Each row is a point. Two turns around zero, p and q, are shown by what they do to some points. Write where each new point lands after one turn and then the other. Backwards means that the second turn is done in reverse. Each puzzle has new turns, and all numbers are rounded.

Turn p:
[0.25 0.29] -> [0.34 0.17]
[ 0.26 -0.24] -> [ 0.15 -0.32]
[-0.52 -0.05] -> [-0.50  0.15]
Turn q:
[ 0.08 -0.38] -> [ 0.11 -0.37]
[-0.33  0.46] -> [-0.37  0.43]
[ 0.25 -0.08] -> [ 0.26 -0.06]
Where do these land?
q, then p: [-0.03  0.41] -> [0.09 0.40]
p, then q: [ 0.18 -0.53] -> [ 0.01 -0.56]
q, then p backwards: [-0.32  0.29] -> [-0.42  0.11]
p, then q: [ 0.18 -0.17] -> [ 0.12 -0.22]

Turn p:
[-0.21 -0.28  0.16] -> [-0.24 -0.30  0.03]
[0.69 0.31 0.21] -> [0.58 0.24 0.47]
[-0.28 -0.23  0.04] -> [-0.27 -0.23 -0.10]
[ 0.23  0.18 -0.45] -> [ 0.35  0.26 -0.31]
[-0.42  0.02  0.04] -> [-0.41  0.02 -0.09]
Turn q:
[-0.24  0.11  0.14] -> [-0.17  0.16  0.19]
[-0.14  0.61 -0.19] -> [-0.08  0.62 -0.19]
[-0.33 -0.37  0.13] -> [-0.34 -0.30  0.24]
[-0.08 -0.42  0.18] -> [-0.10 -0.39  0.23]
[ 0.65  0.09 -0.43] -> [ 0.51 -0.05 -0.59]
[ 0.14 -0.02  0.16] -> [ 0.17 -0.04  0.12]
Where do these land?
p, then q backwards: [-0.39 -0.30  0.09] -> [-0.28 -0.36 -0.21]
p, then q backwards: [-0.15 -0.29  0.35] -> [-0.22 -0.40  0.14]
p, then q: [ 0.09  0.56 -0.20] -> [ 0.21  0.55 -0.12]
q, then p: [ 0.44  0.04 -0.24] -> [ 0.45  0.01 -0.22]

Turn p:
[-0.11 -0.08  0.17 -0.05  0.24 -0.23] -> [-0.11 -0.10  0.17  0.01  0.26 -0.20]
[-0.31 -0.06  0.25  0.23 -1.24 -0.08] -> [-0.36  0.20  0.46  0.42 -1.08  0.16]
[ 0.22  0.14  0.15  0.20  0.12 -0.28] -> [ 0.27  0.05  0.16  0.26  0.18 -0.16]
[ 0.15 -0.13 -0.49  0.30  0.13  0.47] -> [ 0.17 -0.22 -0.67  0.05 -0.05  0.28]
[-0.37 -0.54  0.05 -0.21  0.16  0.12] -> [-0.47 -0.47  0.00 -0.26  0.06 -0.01]
[ 0.30  0.10 -0.36 -0.15  0.16 -0.10] -> [ 0.34  0.08 -0.26 -0.21  0.06 -0.22]
[-0.33  0.15  0.00 -0.03 -0.06 -0.05] -> [-0.30  0.21  0.00  0.04  0.00 -0.05]
[ 0.62  0.21  0.24 -0.58  0.27  0.30] -> [ 0.56  0.11  0.24 -0.64  0.32  0.31]
[-0.17  0.22 -0.01  0.28  0.23 -0.15] -> [-0.08  0.15 -0.11  0.32  0.27 -0.12]
Turn q:
[ 0.20  0.09  0.11  0.45  0.02 -0.31] -> [ 0.36  0.07  0.10  0.19 -0.09 -0.41]
[-0.21  0.34 -0.43 -0.53  0.07 -0.36] -> [-0.33  0.31 -0.52 -0.44  0.24 -0.17]
[ 0.02  0.16  0.21 -0.17  0.68 -0.36] -> [-0.15  0.01  0.18 -0.09  0.63 -0.49]
[-0.16 -0.01  0.34  0.21 -0.08  0.75] -> [-0.13  0.06  0.50  0.38 -0.15  0.56]
[ 0.33 -0.37  0.50 -0.12 -0.38  0.15] -> [ 0.20 -0.42  0.46 -0.29 -0.34  0.21]
[ 0.06 -0.29 -0.35  0.01 -0.26  0.26] -> [ 0.12 -0.19 -0.31  0.06 -0.19  0.40]
[ 0.40  0.09 -0.02  0.06  0.01 -0.27] -> [ 0.39  0.03 -0.02 -0.17  0.08 -0.23]
[-0.63 -0.01 -0.38  0.08 -0.07  0.14] -> [-0.47  0.13 -0.41  0.35 -0.16  0.14]
Where do these land?
q, then p: [-0.08  0.09  0.38 -0.07  0.08  0.16] -> [-0.20  0.03  0.31  0.06  0.17  0.17]
p, then q: [-0.32  0.48 -0.19 -0.44 -0.17 -0.16] -> [-0.32  0.60 -0.07 -0.33  0.01 -0.19]
p, then q backwards: [-0.11 -0.23  0.09  0.49 -0.14  0.34] -> [-0.24 -0.41 -0.16  0.17 -0.06  0.40]
q, then p: [ 0.42 -0.52  0.17  0.41 -0.27 -0.23] -> [ 0.45 -0.49  0.30  0.06 -0.47 -0.11]
p, then q: [-0.30  0.21 -0.27 -0.74  0.13  0.21] -> [-0.56  0.29 -0.24 -0.50  0.30  0.13]
q, then p backwards: [ 0.61 -0.12  0.00  0.53  0.03 -0.04] -> [ 0.74  0.01  0.04  0.27  0.03 -0.23]
p, then q: [-0.23  0.09 -0.17 -0.17  0.33 -0.27] -> [-0.21  0.06 -0.20 -0.06  0.26 -0.37]
